Each point is reached from the start by the listed moves, each made once or not at all, plus a little noise. Is the number of moves made odd or even? Then give how often each move was made.
In the rows, zero is written as 128.

Moves:
(1): [ 63 160 126]
(2): [111 118 108]
Start: [139 110 123]
Points:
[ 56 130  98] => even (1, 1)
[137 110 126] => even (0, 0)
[ 75 144 121] => odd (1, 0)

Moves:
(1): [173 157 105 162 115]
(2): [142 161  91 159 106]
(3): [125 167 178  92 134]
(4): [145 116 112 118 108]
Start: [125 123 122 116 114]
Points:
[136 159  87 145  92] => odd (0, 1, 0, 0)
[153 184 118 102  77] => odd (0, 1, 1, 1)
[185 180 133 101  86] => odd (1, 0, 1, 1)

Moves:
(1): [136 162 144 123 133 135 134 125 119 154]
(2): [135 143 179 111 114  90 141 137 136 127]
(3): [117 140 150 140 122 134 140 126 126 133]
(4): [123 104 106 122 136 135  92 121 124 133]
(5): [132 119 118 105 142 167 120 133 121 150]
(6): [119 121  63 121 102 172 142 119 119 160]
(7): [149 141 136 149  90 131 168 136 147 141]
(8): [134 169 144 136  98 139 169 164 125 162]
Start: [118 129 126 138 112 136 110 134 115 131]
Points:
[116 174  71 130  68 207 135 152  86 227] => even (1, 0, 0, 1, 0, 1, 0, 1)
[125 135 110 118 106 195 108 166  97 191] => odd (0, 0, 0, 1, 1, 0, 0, 1)
[130 171  97 137  60 233 174 132 106 229] => odd (1, 0, 1, 0, 1, 1, 1, 0)

Moves:
(1): [104 101 137 118 119 144 126 127 110  97 118 137  75 139]
(2): [147 148 153 118 109 136 142 124 129  82 125 120 116 124]
(3): [ 98  76 132 108 117 139  74 140 142 126 103  88 160 128]
(4): [165 143 105 124 145 112  91 141 106 124 129 126 104 128]
(5): [105 103 129 161 102 108 113 142 113 135 152 155 115 159]
(6): [155 104 130 103 128 142 114 130 143 129 150 137 135 127]
(7): [109 143 141 149 128 125 141 101 129 109 152 119  83 118]
(8): [143 132 168 126 116 134 126 122 150 178 104 118 111 105]
(9): [149 167 103 155 127  77 120 121 185 112  89 153 118 127]
(10): [123 159 110 127 138 164 123 121 122 151 137 113 131 141]
(11): [119 164 121 144 142 180 155 172 116 138 130 109 137 114]
Start: [115 138 147 127 122 126 124 115 160 116 148 112 135 134]
Points:
[154 106 186  56  97 200  25 123 165 108 117  54  72 130] => odd (1, 1, 1, 1, 0, 1, 0, 1, 0, 1, 0)
[129 156 162 185  82  60  99 117 225 159 109 154  96 140] => odd (0, 0, 0, 0, 1, 0, 0, 1, 1, 0, 0)
[169 188 125 175  92  46  79 133 181  59 130 153  76 158] => even (0, 1, 0, 1, 1, 0, 0, 0, 1, 0, 0)
[158 210 180 158 107 204 108 144 146 139 203  85  45 126] => even (0, 1, 0, 1, 1, 1, 1, 1, 0, 1, 1)

Moves:
(1): [133 137 133 110 103 129 128 111 131 123 108 142 109 111 128 125]
(2): [121 124 123 117 133 129 146 132 116 129 133 129 129 122 122 125]
(3): [129 130 132 129 133 139 128 119 137 131 129 119 138 130 111 132]
(4): [107 142 117 107 122 116 126 121 135 137 147 118 120 130 113 128]
(5): [139 127 115 134 116 131 130 136 130 122 145 121 122 139 125 116]
(6): [137 124 131 133 138 109 127 140 132 133 118 121 108 129 115 128]
(7): [140 120 134 100 141 107 148 102 123 135 141 115 133 133 149 109]
(8): [128 133 119 124 112 122 134 120 133 132 116 120 127 133 127 149]
(9): [116 147 137 137 110 118 128 127 120 148 126 129 129 135 129 115]
(10): [123 113 124 114 123 117 106 142 118 150 132 123 117 130 113 132]
(11): [118 117 120 140 136 136 135 120 125 145 127 143 112 124 130 142]
(12): [125 129 125 124 120 117 123 113 142 106 131 150 130 142 128 135]
(13): [132 123 143 132 117 140 115 112 111 124 131 111 124 118 142 134]
(14): [138 142 116 135 148 124 126 106 118 141 138 150 117 118 125 112]
Start: [126 124 136 126 127 142 140 115 139 123 136 133 115 139 114 130]
Points:
[153 122  95 119 142  92 168  56 143 139 152 157  67 163 122 125] => odd (0, 0, 0, 0, 1, 1, 1, 1, 0, 0, 1, 1, 0, 1)
[140 139 135 103 103 131 163   7 116 147 165 162  77 128 125  97] => even (1, 1, 1, 0, 1, 0, 1, 0, 1, 0, 1, 1, 1, 1)
[141  94 155  92 132 102 127  97 112 153 145  90  86 137 119 120] => even (0, 0, 0, 0, 0, 1, 1, 0, 0, 1, 0, 0, 1, 0)

Moves:
(1): [143 117 104 115 106 131 130 143 137 128 104 144 121 136 124 154 132 139
 123 123]
(2): [108 123 131 127 126 111 133 134 128 125 121 118 124 130 127 122 123 127
 133 121]
(3): [133 103 132 127 115 119 103 139 133 151 141 118 122 131 136 140 112 112
 114 113]
(4): [144 147 111 117 116 138 133 116 133 118 134 136 119 133 130 128 130 136
 142 108]
(5): [137 116 131 129 129 138 131 144 135 110 114 129 130 148 137 128 133 144
 128 126]
(6): [131 124 125 116 110 116 125 125 104 101 129 111 114 134  97 131 128 137
 129 146]
(7): [124 125 124 146 134 149 138 129 128 125 124 118 130 143 110 119 142 136
 130 148]
(8): [126 124 118 139 128 117 116 127 138 131 127 124 116 127 127 137 118 118
 134 140]
(9): [118 136 134 141 130 119 118 126 130 128 138 120 129 104 149 128 129 124
 116  98]
(10): [112 143 132 129 147 119 124 109 136 127 122 117 150 113 128 121 123 141
 118 153]
(11): [148 123 115 125 124 146 114 156 140 104 145 113 133 104 120 125 126 111
 126 118]
(12): [125 145 140 109 122 162 143 129 149 112 120 120 124 121 104 128 127 121
 158 148]
(13): [105 117 107 120 144 122 120 112 128 123 125 118 121 128 118 141 146 112
 144 133]
(14): [125 114 123 135 123 122 135 110 157 126 118 123 125 140 138 133 133 115
 127 132]
(15): [143 153 126 125 107 101 120 153 110 118 129 113 137 130  84 134 136 116
 153 136]
(16): [127 135 137 127 119 117 131 129 112 134 124 144 132 126 101 130 118 138
 121 117]
(17): [140 155 118 118 142 107 133 126 155 142 134 117 106 139 117 147 128 111
 131 146]
(18): [147 164 136 128 129 142 123 140 123 150 120 150 120 136 110 111 127 120
 109 142]
(19): [125 140 125 144 130 109 138  95  92 128 112 120 145 116 114 139 106 136
 131  87]
(20): [122 139 134 132 129 130 125 127 131 130 134 133 133 128 138 128 116 120
 116 142]
Start: [122 137 122 123 148 148 126 128 113 139 126 135 127 129 145 133 128 130
 137 128]
Points:
[123 135  88 138 115 131 106 129 120 109 112  66 130 115  19 181 112  64
 196 120] => even (0, 0, 1, 0, 0, 0, 1, 1, 0, 0, 1, 1, 1, 1, 1, 1, 0, 0, 1, 0)
[119 188 128 111 152 170 145 110  83 129  71 148 131 137  61 143 118 134
 159 113] => even (0, 0, 0, 0, 1, 0, 0, 0, 0, 0, 0, 1, 1, 0, 0, 1, 0, 1, 1, 0)
[127 176  85 114 136 193 136  87 160 131  57 123 128 163  94 168 121 127
 141 148] => even (1, 0, 1, 1, 1, 0, 1, 0, 0, 1, 0, 1, 1, 1, 0, 0, 0, 1, 1, 1)
[158 135 108 130  98 144 124 180 101  61 110  91 131 158  38 137 149 130
 152 156] => odd (0, 0, 0, 0, 1, 1, 1, 0, 0, 0, 1, 0, 0, 1, 1, 1, 0, 0, 0, 0)
[168 188  67 136 135 181 139 103 133 121  80 133 146 125  97 142 123 141
 122 112] => even (1, 0, 0, 1, 0, 0, 1, 0, 0, 1, 1, 0, 0, 1, 0, 0, 0, 1, 1, 0)
[110 192 134 120 146 137 137 109  94 100  66 101 125 133  64 128  90 149
 153 165] => even (0, 1, 0, 0, 1, 1, 0, 1, 0, 1, 0, 1, 0, 0, 0, 0, 0, 1, 1, 0)
[153 184  62  92 106  95 117  83 108 163  92 141  78 170  61 207  96  98
 116 107] => odd (1, 0, 1, 1, 0, 1, 0, 0, 0, 0, 0, 0, 1, 1, 0, 1, 1, 1, 1, 1)
[131 232 109  74 117  93  96 150 137 119 106  89  82 164   7 164  98  89
 172 205] => even (0, 1, 1, 1, 1, 1, 0, 1, 0, 1, 0, 1, 1, 0, 1, 1, 1, 1, 0, 1)

Moves:
(1): [141 116 146 110 148 146 130 135 158 101 140 129 138 126 144 117 121 164
 139 152 127 100 142 154]
(2): [130 126 128 123 137 120 116  97 123 139 138 130 136 125 135 111 129 130
 136 131 128 119 130 116]
(3): [150 125 127 121 112 165 136 140 144 122 132 109 113 152 136 138 119 169
 100 123 107 122 115 134]
(4): [143 100 113 133 146 131 127 133 122 125 131 124 144 136 120 127 109 150
 128 133 140  98 117 158]
(5): [106 114 143 129 138 150 119 134 141 152 132 109 116 138 147 126 153 156
 126 103 137 125 138 119]
(6): [131 116 115 106 144 133 124 108 129 126 112 149 138 115 113 140 142 102
 148 112 132 111 113 122]
(7): [122 117 125 135 117 115 125 142 126 137 133 127 115 128 128 145 120 137
 126 133 144 149 124 117]
(8): [123 127 135 136 104 154  99 149 131 129 141 112 116 137 108 150 113 125
 117 128 127 136 150 143]
(9): [ 94 127 153 141 137 117 115 159  93 117 131 134 111 139 119 121 125 111
 125 145 129 133  95 114]
(10): [129 119 129 137 120 122 113 148 115 136 139 113 136 113 135 129 141 138
 135 138 129 121 131 140]
(11): [123 137 115 111 138 135 126 117 138 132 115 141 125 123 127 122 148 107
 116 102 141 160 133 127]
(12): [139 100 119 121 129 127 127 115 123 121 127 103 110 133 114  94 154 164
 150 105 131 102 124 137]
(13): [116 131 140 136 103 124 101 121 106 150 114 132 113 108 128 129 114 145
 134 149 147 123 130 112]
(14): [136 139 114 134 138 149 142 118 139 120 144 141 133 116 125 120 130 141
 130 131 114 142 162 120]
(15): [120 119 128 126 125 130 112 123 130 135 116 111 130 140 109 153 138 131
 125 124 124 143 128 134]
(16): [ 96 123 129 114 117 135 136 131 119 106 121 121 121 121 121 131 126 132
 131 109 116 137 101 115]
(17): [132 123 137 119 146 130 144 144 129 153 129 129 135 119 114  89  95 137
 138 155 127 133 134 131]
(18): [125 133 101 140 132 119 126 121 142 138 121 118 124 123 121 142 125 123
 127 124 104 143 126 134]
(19): [135 119 118 125 134 130 132 129 137 125 127 133 115 123 138 132 129 114
 122 148 129 123 146 119]
(20): [135 144 114 113 149 116 138 131 124 134 129 135 123 132 121 115 121 132
 127 151 132 111 140 132]
(21): [132 148 151 121 141 131 136 147 126 117 127 130 124 113 134 131 117 139
 114 130 120 131 127 116]
(22): [133 144 131 141 113 126 121 148 145 113 117 104 134 134 121 134 131 139
 127 138 127 156 129 110]
(23): [131 132 140 160 123  98 111 141 123 130 125 144 126 109  82 113 127 107
  90 164 161 126 119 115]
(24): [129 157 133 122 139 138 145 127 120 103 145 126 104 122 137 155 128 110
 131 128 146 142 118 124]
Start: [ 84 135 125 138 108 114 127 115 130 124 150 122 120 112  92 117 129 135
 127  75 131 137 132 108]
Points:
[ 38 106 168 148 169  97  95 219 115 102 137  56  27  80  17  95  86 249
 108 189 195 137  93  73] => odd (1, 0, 0, 1, 1, 0, 1, 0, 1, 0, 0, 1, 1, 0, 1, 1, 1, 1, 1, 1, 1, 1, 1, 1)
[ 34 116 107 164 121 113  35 155 124 178 145  85  58 122  69 135 111 168
 102 124 181 177 155  75] => even (0, 1, 0, 1, 1, 0, 1, 1, 1, 0, 1, 0, 1, 0, 0, 0, 0, 1, 1, 1, 0, 1, 0, 0)
[ 66 118 167 127 144 203 103 200 182 126 165  63 113 133  88  86 149 248
 106 105 113 191 161 110] => even (1, 0, 1, 0, 1, 0, 0, 0, 1, 1, 1, 0, 0, 1, 1, 0, 1, 0, 0, 0, 0, 1, 0, 0)

Moves:
(1): [141 128 110 155 134 124 137 142 120 107 122 154 126 136 137 132 136 143
 147 121 111 103  99 152 131]
(2): [118 143 147 137 129 137 128 109 126 111 108 120 140 126 149 123 132 129
 137 134 115 134 133 136 146]
(3): [124 141 129 119 132 115 112 111 111 130 119 128 122 134 121 140 117 138
 125 118 114 116 122 117 151]
(4): [125 120 133 125 136 137 129 116 127 132 114 140 127 112 117 123 148 112
 125 125 128 118 148 139 109]
(5): [127 135 126 125 134 120 119 133 147 130 125 108 129 134 143 112 127 115
 131 116 129 114 128 125 120]
(6): [133 115 117 138 130 130 116 125 129 130 126 136 134 135 124 127 152 122
 117 120 113 130 145 128 132]
(7): [117 140 143 120 108 125 132 109 122 134 134 125 131 125 127 107 149 127
 118 112 118 128 136 117 128]
(8): [150 105 158 136 152 102 148 123 143 132 119 119 125 128 141 119 140 116
 141 109 126 127 106 129 127]
(9): [121 133 149  86 110 139 134 127 109  99 134 119 103 127 140 130 140 134
 110 149 130 123 139 120 148]
(10): [125 132 116 130 110 126 126  95 134 108 123 134 116 125 133 137 152 115
 112  94 143 165 121 124 137]
(11): [127 134 139 126 125 130 129 139 138  97 117 126 133 116 132 123 140 144
 130 123 117 126 137 113 116]
(12): [146 129 117 102 120 151 142 125 161 111 129 122 118 123 115 116 123 123
 135 140 121 111 127 146 132]
(13): [136 117 139 128 156 105 113 119 131 116 119 127 128 147 109 125 155 119
 144 110 124 128 121 144 126]
(14): [127 123 139 102 134 160 100 144 134 140 139 107 137 136 143 140 142 127
 104 115 133 143 121 117 125]
(15): [120 130 134 139 119 129 147 145 144 146 123 109 125 113 116 139 112 117
 135 117 139 134 132 130 137]
(16): [146 146 129 102 120 113 134 151 127 115 139 131 126 109 121 119 126 115
 125 144 124 128 109 123 149]
(17): [127 117 116 126 106 113 107 120 117 145 128 146 134 125 118 128 126 129
 130 140 129 124 138 142 141]
(18): [135 130 152 119 132 157 140 126 142 125 133 135 135 144 135 140 117 120
 131 148 148  92 132 114 151]
(19): [137 130 129 151 119 121 114 141 120 138 123 117 120 121 117 110 118 128
 132 133 140 136 116 127 131]
(20): [128 133 111 115 146 127 118 123 134 119 119 116 131 134 143 133 162 141
 136 122 119 129 128 102 146]
(21): [140 147 120 124 114 116 128 118 123 114 129 116 134 116 123 127 137 133
 121 118 133 128 129 138 126]
(22): [133 132 122 123 124 130 138 135 119 131 122 132 132 135 128 125 123 133
 125 128 131 130 133 128 127]
(23): [116 121 125 123 132 126 131 120 134 125 131 122 131 120 118 114 129 132
 119 121 138 124 124 129 136]
(24): [143 129 131 143 143 110 163 142 142 131 115 145 121 136 130 132 139 126
 122 151 115 137 104 139 100]
Start: [136 136 145 138 140 145 153 116 140 117 132 134 137 121 126 116 134 123
 139 132 118 130 135 100 133]
Points:
[180 131 151 198 136 117 179 103 194  94 106 106 131 113 133  94 174  84
 145  49 157 102  88 116 179] => even (1, 0, 0, 0, 1, 1, 0, 1, 0, 1, 0, 0, 0, 0, 1, 0, 0, 1, 1, 0, 1, 0, 1, 0)
[175 176 122 124 116 162 185 130 193  71  92 113 132 103 134  79 239 110
 111  91  85 168  70 105 194] => even (1, 1, 0, 0, 0, 1, 1, 0, 0, 1, 0, 1, 0, 1, 1, 1, 0, 0, 1, 1, 0, 1, 1, 1)
[172 191 151 105 161 148 169 159 205  57  97 120 130 130 172 155 196 116
 128  94 102 108  60  48 186] => odd (1, 0, 1, 0, 1, 0, 0, 0, 0, 1, 1, 0, 0, 1, 1, 1, 0, 1, 0, 1, 0, 0, 0, 1)
[179 108 140 111 159 133 205  58 214 119  70 154 123 121 101 125 210  85
 129 102 116 101 130 103 192] => odd (0, 0, 1, 1, 0, 1, 0, 1, 0, 1, 0, 1, 0, 0, 1, 0, 1, 1, 0, 1, 0, 1, 1, 1)
[126 141 199 154 143 197 174 108 178  92  86 133 163 100 130 122 166 100
 144 131 111  95 194  92 154] => even (0, 1, 0, 1, 0, 1, 0, 0, 0, 0, 1, 0, 0, 0, 1, 0, 0, 1, 0, 0, 0, 0, 0, 0)
[152 169 133  99 122 122 168  72 183  44  92  97 124  98  71 110 171 126
 134  50 126 139 128 116 167] => odd (0, 0, 1, 0, 0, 0, 0, 0, 0, 1, 1, 1, 1, 0, 1, 0, 0, 0, 0, 0, 1, 1, 1, 0)
[150 204 157  84  87 153  92  71 148 118  88  90 160  98 137  99 227  76
  95  68 126 130 157  60 237] => even (0, 1, 1, 1, 1, 1, 1, 0, 0, 1, 0, 0, 0, 1, 1, 1, 1, 1, 1, 1, 1, 1, 0, 0)
[169 155 158  73  89 187 124 111 177 128 122 124 117  85  81 128 136  69
 112 127 157 117 120 101 214] => even (0, 0, 1, 1, 0, 0, 0, 0, 0, 1, 0, 1, 0, 1, 1, 1, 1, 1, 1, 0, 0, 0, 0, 0)
[164 185 172 142 168 123 138 111 147  91  65 123 150 135 121  78 215  90
 173  88  80  58 124  90 221] => even (1, 1, 1, 1, 1, 1, 1, 0, 0, 0, 0, 0, 1, 0, 1, 1, 0, 1, 1, 1, 0, 1, 0, 0)
[179 195 223   7 118 157 162 130 208  54 125  15 116  82 141  66 195 114
 113  97 126  68 100  25 232] => odd (0, 0, 1, 0, 1, 0, 1, 1, 1, 0, 1, 1, 0, 1, 1, 1, 0, 1, 1, 1, 1, 0, 1, 0)
[173 193 213  52 124 113 179 105 186  84 118  46 103 102 157  96 223  87
  82  79 146 133  63  31 222] => odd (0, 0, 1, 0, 1, 0, 1, 1, 1, 1, 0, 0, 0, 1, 1, 1, 0, 1, 1, 1, 1, 0, 1, 1)

Moves:
(1): [120 107 122 118 104 126 130 133 143 129 118 137 132 125 138 124 120 124
 120 120 123 127 116 136 123 112 120]
(2): [123 139 130 129 123 134 118 130 138 126 131 134 127 125 128 120 128 112
 135 123 140 129 140 125 143 121 135]
(3): [115 127 124 143 122 128 123 123 140 126 127 137 128 130 132 145 129 130
 121 125 137 121 132 141 121 117 129]
(4): [116 137 129 111 128 140 120 149 127 123 132 135 112 131 124 125 156 107
 118 139 106 129 141 138 151 120 105]
(5): [128 119 137 119 116 131 125 140 124 119 133 123 136 122 119 134 128 140
 118 138 114 134 129 128 129 127 135]
(6): [130 124 141 114 134 124 138 111 111 114 128 134 111 128 122 109 129 127
 114 124 110 119 135 141 114 123 128]
(7): [119 144 145 138 103 118 136 101 147 139 146 130 133 134 131 120 118 136
 140 134 126 128 105 133 117 128 129]
(8): [117 131 137 117 127 130 121 130 137 114 116 132 118 127 120 128 132 126
 121 126 123 126 123 136 119 121 124]
(9): [139 118 117 137 143 142 113 123 132 124 111 145 135 129 124 133 123 122
 130 129 118 130 122 123 120 142 111]
(10): [116 132 145 124 126 117 137 145 122 122 126 119 143 119 116 126 122 142
 129 109 130 120 127 129 131 126 126]
(11): [148 133 161 136 130 135 141 133 136 119 109 134 111 134 150 100 145 129
 126 124 136 104 142 120 133 143 127]
(12): [131 126 123 130 130 144 141 121 125 127 109 114 128 128 121 134 125 127
 126 139 115 109 121 135 137 126 113]
(13): [118 114 123 115 128 125 111 144 119 117 121 103 145 150 128 118 129 135
 123 115 133 111 135 116 114 131 124]
(14): [137 132 136 130 136 151 123 117 131 135 144 130 136 129 132 149 114 138
 137 119 131 124 128 111 111 128 152]
(15): [119 128 119 143 118 119 125 129 128 137 131 122 121 121 120 128 130 124
 135 121 128 124 125 111 137 118 142]
(16): [125 124 109 135 100 120 123 133 117 134 138 123 119 124 130 108 121  96
 125 137 133 106 127 128 120 144 128]
(17): [126 121 145 130 139 120 143 128 132 125 128 128 121  97 119 124 129 129
 152 123 158 131 135 129 123 108 125]
(18): [123 128 136 143 138 114 138 143 116 132 116 126 127 121 123 113 120 124
 146 125 126 127 122 135 127 100 123]
(19): [114 132 137 127 120 142 112 119 138 128 145 119 123 122 118 133 116 131
 125 140 133 131 114 134 141 135 126]
(20): [126 127 144 131 127 132 131 125 133 127 121 120 124 130 134 127 133 126
 124 124 126 132 131 122 122 139 133]
(21): [116 137 137 124 143 126 128 143 140 122 130 117 150 115 127 114 117 130
 117 123 132 137 129 111 121 139 123]
(22): [113 156 152 114 141 147 113 115 117 129 121 131 152 124 136 122 125 140
 114 125 121 135 112 115 126 131 126]
(23): [132 111 127 104 120 121 117 125 144 131 128 126 124 128 133 130 130 144
 131 125 118 126 143 136 121 122 135]
(24): [153 140 126 123 135 147 118 131 139 114 140 117 152 116 145 113 143 126
 117 108 156 129 135 145 129 125 150]
Start: [141 104 110 157 141 127 132 147 147 120 128 123 158 125 137 107 139 143
 136 159 155 126 114 120 109  99 131]
Points:
[ 82  88 192 160  92  97 160 137 168 103 144 122 160  71 103  84 101 172
 147 143 160 109  79 173  84  25 118] => odd (1, 0, 1, 0, 1, 1, 1, 0, 0, 1, 0, 0, 0, 0, 0, 0, 1, 1, 1, 0, 0, 0, 0, 0)
[110 118 172  67  71 166  76 157 160  86 170 102 215 112 156  44 136 146
  93 109 133  79 123 137  75  74 160] => odd (1, 1, 0, 1, 1, 1, 1, 0, 0, 1, 0, 0, 1, 1, 0, 1, 0, 0, 0, 0, 0, 1, 1, 1)
[145  96 169 162 138 136 129 172 126  96 118 105 146 130 133  55 138 145
 146 123 147  70 147  86  93  67 171] => even (0, 1, 0, 0, 1, 1, 0, 0, 0, 0, 1, 0, 1, 1, 1, 0, 0, 1, 0, 0, 0, 0, 0, 0)
[ 79 125 199 124 151 153 114 170 102 100 139  85 162  89 109  55 126 129
 133 128 154  83 113 113  79  79 118] => odd (0, 0, 0, 1, 0, 1, 0, 0, 0, 1, 0, 0, 1, 1, 0, 1, 1, 1, 1, 1, 0, 1, 0, 0)
[ 90 116 185  82 122 193  78 190 170  59  98 102 195  62 117  26 131 108
  69 135 104 100 108 160 109  78  98] => odd (1, 1, 0, 1, 1, 1, 0, 1, 1, 1, 0, 1, 0, 0, 0, 1, 0, 1, 1, 1, 1, 1, 1, 1)
[120 129 198 139 104 125 121 197 191  63 138  76 204  81 142   7 144 136
 130 113 227  76 134 114  81 102 152] => odd (0, 1, 0, 0, 1, 0, 1, 1, 0, 1, 1, 0, 1, 0, 0, 1, 1, 0, 0, 0, 1, 0, 0, 1)
[ 93  60 169 104 117  97 118 176 175  74  93 108 203 114 109  50 101 186
 118 118  99 102  94 137  40  65 101] => odd (1, 0, 0, 0, 1, 1, 1, 1, 1, 1, 0, 0, 1, 0, 0, 0, 0, 1, 0, 0, 1, 0, 1, 0)
